Rows are points. Any point is a mix of the corners, with weights that add up to 1. It lies inside the corners' shape when no weight is negative. Is each point inside? If not, which corners have a negative weight?

Corners:
(1): 18,-44,68
(2): -9,-24,-33
(3): 30,-14,-45
(4): 10,90,-47
Points:
6,3,26 => outside (3)
17,-41,10 => outside (4)
17,-31,47 => inside
17,-36,53 => inside
5,-18,1 => inside
9,19,-16 => inside
18,41,-12 => outside (2)

Corners:
(1): 12,78,31,33,63,0,-52,56,4,-11,-5
(2): -10,-20,-1,-52,4,-22,9,-39,-36,-2,78
(3): 19,19,56,47,48,35,-10,23,45,-25,-18
(4): 5,-8,-11,-79,25,-24,49,5,-29,-28,16
(5): 12,46,29,62,27,48,-61,0,18,-63,-50
(6): 15,47,19,58,-48,42,-55,80,78,-39,-35
(7): 48,10,22,6,-36,-49,-1,2,-12,-6,-2
(8): 18,-60,-67,-47,35,-22,23,6,-53,-5,24
(9): 49,5,-34,-72,-5,-4,22,-33,-14,46,30
(10): -20,27,-20,-3,-6,-61,31,-9,18,9,5
(11): 51,72,-1,12,-27,-14,15,6,15,-40,42
(12): 45,13,-28,-62,-2,-85,-6,-33,28,-25,58
Points:
25,5,-10,-27,14,-26,10,-13,-17,-5,21 => outside (6)
12,18,-16,-23,-2,-28,6,3,-3,-11,16 => outside (3)
0,19,-19,-18,15,3,-2,6,-15,-21,5 => outside (3, 7, 12)
17,11,-4,-36,13,-19,16,2,-10,-14,13 => inside

Corners:
(1): 6,-14,-63,-7,42,1,-30,92,-31,42,-20,-5,10,-41,-13,-15,-51,-50,-6,20
(2): 15,57,32,-19,-54,-41,36,-49,73,23,-29,-15,56,3,66,30,-42,65,10,-29
(3): 31,-4,-55,11,34,-83,-33,5,-45,59,-20,-38,-12,29,-59,15,-6,-19,4,26
(4): 47,22,-38,24,11,42,10,14,1,-42,21,-66,-28,-4,-11,-9,35,-48,52,49
(5): -36,-66,-41,18,29,-45,-40,82,39,57,-31,-45,-25,39,-36,-34,-28,-26,34,-4
(6): 8,19,25,-43,-48,16,43,-20,26,44,8,47,66,39,24,32,61,34,-2,-4
(7): 22,-64,-52,-3,13,-5,3,-7,-40,44,-29,-6,-72,-40,-53,-17,-29,-11,47,50
(8): 62,-86,-57,18,47,-3,-66,5,-37,51,-102,-21,-14,5,-45,-45,-21,-62,-9,17
(9): -63,-51,-40,55,56,-11,-11,14,-69,-13,-51,-52,-30,-1,-26,-10,-28,-56,-14,67
(10): 49,-24,3,-61,82,-5,-15,-5,5,-28,-7,13,18,52,38,1,8,-10,45,59
(11): -13,43,10,-35,-39,-13,-69,-23,43,-2,6,-25,-6,1,14,34,13,35,-35,-24
(12): 25,55,13,-43,-57,-5,52,10,68,-9,-34,14,-15,20,-3,67,14,63,-75,-5
(13): 26,7,-29,7,74,18,10,25,-42,-35,-8,4,-28,19,19,49,-26,-48,71,-24
(14): 11,47,-15,-18,-38,-15,12,27,-15,-26,-44,-17,1,54,74,-7,17,84,43,-4
(15): 33,-96,-73,45,23,-51,-19,44,-22,6,7,-56,-14,-2,25,-1,-13,-8,-43,-10
(16): 30,5,11,8,45,-26,18,-4,-38,-18,10,41,-33,25,32,-47,18,-65,39,-7
(17): 3,19,-86,-35,46,19,27,-19,4,-10,31,10,-24,68,7,-33,-19,-26,19,-1
(18): 40,38,37,13,-55,42,5,-1,39,19,22,19,-3,58,37,29,-34,58,-14,26
(19): 13,48,-2,53,20,-9,-4,-10,51,-2,-11,54,5,-5,11,21,14,60,0,-11
(20): 26,34,58,-22,-25,-1,8,-5,15,29,7,-37,43,6,-20,-18,1,100,-53,-53
(21): 16,57,17,-23,-1,33,29,-20,30,64,-16,-50,-29,3,45,22,28,40,-35,-9
Points:
21,-15,-3,16,31,-3,-25,20,-7,-9,-27,-52,-8,9,28,-25,-24,-30,20,5 => outside (3, 6, 7, 12, 17, 19)
19,4,-19,-4,4,-10,-4,1,12,16,-14,-7,-4,17,3,-2,-3,15,-7,9 => outside (13)
13,-13,-23,2,11,-14,-10,20,4,21,-27,-15,-7,18,2,-9,-9,-2,11,3 => inside
15,3,-35,9,1,-15,-10,7,-2,20,-21,-17,-23,13,-1,9,-6,-9,9,12 => outside (10, 20)
12,-24,-30,23,5,-13,15,23,-6,29,-8,1,1,8,-35,0,-11,-20,-1,3 => outside (10, 11, 14, 21)
25,3,-30,-9,25,-6,-1,-3,-10,-1,-17,1,-15,6,15,7,1,-10,18,19 => outside (5, 18, 20)
6,-39,-63,2,57,-45,-28,29,-10,13,-50,-13,-43,10,-3,-3,-38,-33,12,13 => outside (4, 6, 18, 20)
